Rows are points. Each copy is the shape, with its points in the same order, stretched, turned, moved and blurred by noise. Is it also mirrored, or only turned?

Shape (6 x 2):
[[ 1.6 -4.6]
 [ 6.7  2.1]
 [-8.0 -4.1]
 [ 2.2 -2.1]
 [-6.1 -1.8]
 [-1.6  4.5]]
Copy 1, 6 rows:
[[ 3.4 -0.2]
 [-0.7  6.6]
 [-1.1 -7.5]
 [ 2.4  1.3]
 [-2.3 -4.0]
 [-5.8  3.2]]
Copy 1 is: only turned
Copy 2, 6 rows:
[[-5.4  1.0]
 [-1.8  7.7]
 [ 0.2 -8.7]
 [-2.9  2.2]
 [ 0.8 -6.6]
 [ 3.8 -0.3]]
Copy 2 is: mirrored

Shape (6 x 2):
[[-4.4 -1.4]
 [-3.6  1.5]
 [-3.7 -2.4]
 [12.1 -2.4]
 [-1.2 -3.1]
 [ 0.9 -2.7]]
Copy 1, 6 rows:
[[-5.2  1.4]
 [-2.6  2.0]
 [-5.7  0.5]
 [ 1.9 -9.7]
 [-5.5 -1.2]
 [-3.6 -2.7]]
Copy 1 is: only turned
Copy 2 (6 x 2):
[[  3.3  -1.4]
 [  2.8   1.6]
 [  2.9  -2.6]
 [-12.2   2.8]
 [  0.8  -1.7]
 [ -1.3  -1.5]]
Copy 2 is: mirrored

Shape (9 x 3):
[[  3.3   2.4  -1.8]
 [  1.3   2.8   1.8]
 [-10.0  -5.4  -1.2]
 [ -2.1   3.4  -4.4]
 [  2.4   1.9  -5.8]
 [  0.6   0.7   0.2]
 [  3.4   2.3   1.4]
 [  3.5  -0.8  -9.2]
 [ -1.7   3.3   2.3]]
Copy 1, 9 rows:
[[ 2.7 -4.8 -2.0]
 [-1.8 -5.0 -0.1]
 [-4.0 11.6  0.0]
 [-0.6 -1.0 -4.3]
 [ 4.7 -3.0 -4.3]
 [-0.1 -2.6  0.6]
 [ 0.1 -6.0  0.3]
 [ 9.4  0.0 -5.4]
 [-4.2 -3.8  0.7]]
Copy 1 is: mirrored
Copy 2 (9 x 3):
[[  2.8   3.0  -1.9]
 [  0.3  -1.6  -1.5]
 [-12.2   1.5  11.6]
 [ -3.9   4.8  -1.8]
 [  2.1   7.7  -1.5]
 [ -0.2   0.2   2.0]
 [  3.0   0.4  -2.1]
 [  4.8  11.7   1.3]
 [ -4.0  -2.9  -0.9]]
Copy 2 is: mirrored
Copy 3:
[[  1.2   1.4   4.0]
 [  1.2  -2.4   3.1]
 [-10.8  -6.1  -5.0]
 [ -5.1  -1.5   5.5]
 [ -3.4   3.4   5.6]
 [ -0.7  -1.5   1.2]
 [  3.2  -0.7   3.5]
 [ -4.8   6.9   4.4]
 [ -0.3  -5.5   2.0]]
Copy 3 is: only turned
